Each wall is flat, endless, passes through zero and stands at right angles to its row. A trip goes straight from one point to another. List the walls that it crosses, first one first.
(in the rows, 128 means zero)

Walls:
(1): [132 152 132]
(2): [173 118 161]
(3): [135  93 100]
(4): [139 127 123]
Trips:
[203 163 121] to [145 176 164] -> 4
[125 172 132] to [155 158 191] -> 2
[115 118 173] to [183 129 184] -> 1, 4
[134 128  98] to [ 81 149 116] -> 1, 4, 3
[ 86 103 171] to [111 167  57] -> 1, 3, 4
[148 127 103] to [117 128  92] -> 2

Walls:
(1): [154 149 144 116 131 142  75 151]
(2): [141 133  81 121 153  73  73 136]
(3): [140  89 109 111 139 164 119 157]
(4): [103 179 146 144 106 154 126  87]
Trips:
[ 79 153 141 107 176 149 131 108] to [122 110  71 111 136 122 132 162] -> 3, 2, 4
[ 73 129  93 104  90 115  69 142] to [103 144 180 132 113  81  71 109] -> 3
[170  87 173  95 176 116  80  59] to [135 106 117  96 122 125 131 101] -> 1
[ 90 137 138  92  98 124 149 170] to [162 120 142  99 145 155  88 143] -> 1, 2
[112 154 171 137 129 146  75 118] to [128 154 115 151  58 167 105 135] -> none
[119 161 180  81 114  98 165  60] to [126  71 175 133 109 138 183 138] -> 4, 3
[134 103 116  86  86  87 155 121] to [ 62 115 190  88 146 122 155 105] -> 2, 4
[129  94 155 123 106  80  99 131] to [123 180 154  62 137 143 104 176] -> 3, 4
[142 139 104 107 129 118 105 139] to [150 158 129 151 139  82  91 144] -> 3
[119 154  97 149 168 193  87 152] to [ 81  69 166 135  67 143 135 154] -> 2, 1, 4

Walls:
(1): [104 180 117 182 147 111 116 131 155 104 129 105]
(2): [ 97  84  56  98  99 179  83 132  82 138  71  82]
(3): [109 139  78 124  93 146  91 151  97 170 150  69]
(4): [120 133  98 167 189 130 144 121 102 113 161 111]
(5): [124  81  97  84  86 190 160 129  25 136 149  71]
(6): [ 66 169 130 125 181 129 149 120 121 160  73 123]
(7): [118 112 126 130 111 181 110  81 150 192 121  99]
Trips:
[121 135  61 118 168 150 106 166 161 105 123 101] to [ 83 142 143 142 119 106 184 142 159 124 139 120] -> 2, 3
[111 102 134 100 127 156 124 142 101 180 173 141] to [141  94 126  98 154 142 111 155 157 155 135 169] -> 3, 5, 2
[119 170 130 158 178 134 165  85  97  98 146 112] to [134 105  98 121 144 200 183  88 173 158 140 142] -> 7, 1, 2
[140 108 143 154 118 105  94  60 130 135  78 124] to [ 71 139  96 129 155 118 129 153 126 128 124 147] -> 4, 7, 3
[155 116 153 122  71 108 169 148 115 123 115 133] to [ 84 167  60  74  97 152 159 180 126 157 143 194] -> 3, 2, 6
